Rows are points. Each copy is the shape, with its points in the same order, turned, moved and blurred by noise. Is it also mirrored, or only turned?
In the rows, zero is written as 128.

Shape (7 x 2)
[[124 157]
 [122  88]
 [154 158]
 [156  90]
 [ 98  84]
 [ 96 109]
 [118 155]]
Copy 1 (7 x 2)
[[150 160]
 [123  99]
 [125 173]
 [ 94 113]
 [143  82]
 [155 105]
 [155 153]]
Copy 1 is: mirrored
Copy 2 (7 x 2)
[[153 126]
 [ 87 139]
 [162 153]
 [ 96 172]
 [ 76 117]
 [ 99 109]
 [152 120]]
Copy 2 is: mirrored
Copy 3 (7 x 2)
[[106 168]
 [125  96]
 [141 171]
 [150 104]
 [101  90]
 [ 93 116]
 [100 165]]
Copy 3 is: only turned
Copy 4 (7 x 2)
[[119 159]
 [142  94]
 [144 167]
 [166 101]
 [117  78]
 [103 103]
 [117 149]]
Copy 4 is: only turned

Shape (7 x 3)
[[ 99 114 151]
 [118 132 130]
 [114  64  75]
 [106 164 116]
 [122 125 134]
 [185 169 143]
 [114 116 142]]
Copy 1 (7 x 3)
[[117 117 164]
 [124 138 141]
 [106  77  86]
 [ 95 170 137]
 [136 127 147]
 [181 182 129]
 [127 120 155]]
Copy 1 is: only turned
Copy 2 (7 x 3)
[[ 94 129 133]
 [121 137 123]
 [103  67  66]
 [130 171 102]
 [123 124 120]
 [199 139 144]
 [109 121 127]]
Copy 2 is: only turned

Shape (10 x 4)
[[129  46  75 147]
 [ 84 151 110 144]
 [106 111 153 133]
 [ 91 108 159 113]
 [ 87 132  91 139]
 [ 89 125 118 110]
 [139 142 145 123]
 [155 136 141  92]
 [172 140 101 116]
 [165 140 155 144]]
Copy 1 (10 x 4)
[[206  99 151  83]
 [133 194 120 115]
 [115 146 159 136]
 [101 146 168 120]
 [150 169 120 103]
 [121 165 126  99]
 [108 137 111 153]
 [ 89 101 107 141]
 [140 108  77 135]
 [127 125 120 181]]
Copy 1 is: mirrored
Copy 2 (10 x 4)
[[114  50  77  70]
 [ 91 149 100 132]
 [ 92 123 149 103]
 [ 99 138 154  88]
 [ 89 134  82 125]
 [103 154 114  92]
 [141 130 144 127]
 [164 133 143 104]
 [171 111 109 131]
 [145 110 164 145]]
Copy 2 is: only turned
Copy 3 (10 x 4)
[[ 43  81 134 120]
 [126 146  89 148]
 [143  96 117 135]
 [154  90 103 119]
 [102 141  89 136]
 [129 126  92 110]
 [153 130 146 121]
 [153 129 155  89]
 [117 159 171 100]
 [155 128 176 141]]
Copy 3 is: mirrored

Shape (12 x 6)
[[ 91 127  90  89 151 105]
 [176 126 108 107  98 143]
 [165  82 127  84 152 183]
 [134 128  94 187 133 149]
 [118  93 147 134 115 128]
 [146 117 177 132 151 125]
 [145  83 102 123  88 146]
 [ 84 184 175 182 100  95]
 [132 134 121 138 119 109]
 [137 108 115 127 168 123]
 [140 140 172 142 171 139]
 [128 140 137 135 134  92]]
Copy 1 (12 x 6)
[[ 93 141  86 105 101 108]
 [166 118 113 128 115 175]
 [141  88 127  71 160 168]
 [120 107  74 180 163 144]
 [120  86 137 149 122 115]
 [142 114 158 141 162 107]
 [134  65  97 135 108 159]
 [ 96 153 147 231 115  91]
 [131 126 106 161 123 119]
 [130 114  97 114 156 106]
 [131 137 144 142 183 113]
 [133 137 115 158 124  97]]
Copy 1 is: only turned
Copy 2 (12 x 6)
[[127 116 107  97 168 107]
 [165 169 104 118  86 122]
 [ 94 200  86 139 104  97]
 [140 113  89 172 105 172]
 [106 135 146 132 100 138]
 [122 164 162 173 121 120]
 [120 144 102 106  68 132]
 [165 110 198 147 147 202]
 [155 124 132 136 118 137]
 [117 133 108 157 135 105]
 [127 168 147 187 145 133]
 [154 123 152 145 133 126]]
Copy 2 is: mirrored
Copy 3 (12 x 6)
[[ 75 136 112  75 162 129]
 [162 130 102 101 101 124]
 [185 117 106  86 171  84]
 [110 115 108 176 126 106]
 [126 102 164 111 131 107]
 [155 134 174 126 162 131]
 [140  87 115  99 102 100]
 [ 75 169 208 162  97 137]
 [112 129 136 123 120 140]
 [124 116 120 119 174 131]
 [147 157 165 147 174 124]
 [108 139 153 122 135 156]]
Copy 3 is: mirrored

Shape (11 x 8)
[[114 182 113 116 211 113  77 125]
 [122 161  86 160 126 153 173 123]
 [124 147 109 108 121 168 166 151]
 [169 100 157 133 142 134 127 109]
 [128 163 133 180  85 178 146 159]
 [ 92 136 137 129 173 117 141 106]
 [106 142 135 108 149 103 113  90]
 [152  92 143 109 144 127 111  68]
 [144  91 128 121 148 116 128 131]
 [141  96 126 142 104 121 113 111]
 [111 113 109 164 101 194 147 132]]
Copy 1 (11 x 8)
[[152  63 145 122 213 135 156 111]
 [ 85 118 167 141 115 121 135  79]
 [121 161 180 124 125 122 148 116]
 [150 106 109  99  89 126 151 135]
 [112 126 198 141  80 154  99 117]
 [131  77 156 132 143 103 185 137]
 [127  79 146 110 149  90 146 143]
 [137  93 100  60 109 104 156 142]
 [139 128 107 123 128 123 164 149]
 [111 110 113 108  94 123 130 173]
 [ 82 135 180 109  77 159 146 137]]
Copy 1 is: only turned
Copy 2 (11 x 8)
[[121 119  70 136  88  84 165  79]
 [ 86 153 117 156 161 100  88 137]
 [109 167  96 114 174 128 120 153]
 [119  92 144 125 124 141 147 162]
 [116 176 103 155 123 163  59 157]
 [ 76 147 132 135 114 121 161 113]
 [106 123 144 130 123 129 164  85]
 [104  69 146 119 145 149 162 126]
 [104 110 142  93 119 125 139 149]
 [107 106 165 113 122 153 101 130]
 [ 73 142 102 117 151 160  73 163]]
Copy 2 is: mirrored
Copy 3 (11 x 8)
[[ 72 206 132  91 159  79 158  92]
 [ 85 148 153 127 150 197 141 128]
 [127 150 113 105 138 178 145 136]
 [139  97 156 125 156  90 166 123]
 [119 134 121 177 164 205 181 105]
 [ 77 137 128 102 115 116 144  82]
 [117 160 151 109 120 104 127  78]
 [150 114 164 122 142  81 121 111]
 [127 122 139 121 126  98 154 146]
 [140 122 160 163 129 116 147 125]
 [112 108 111 177 162 180 129 126]]
Copy 3 is: mirrored
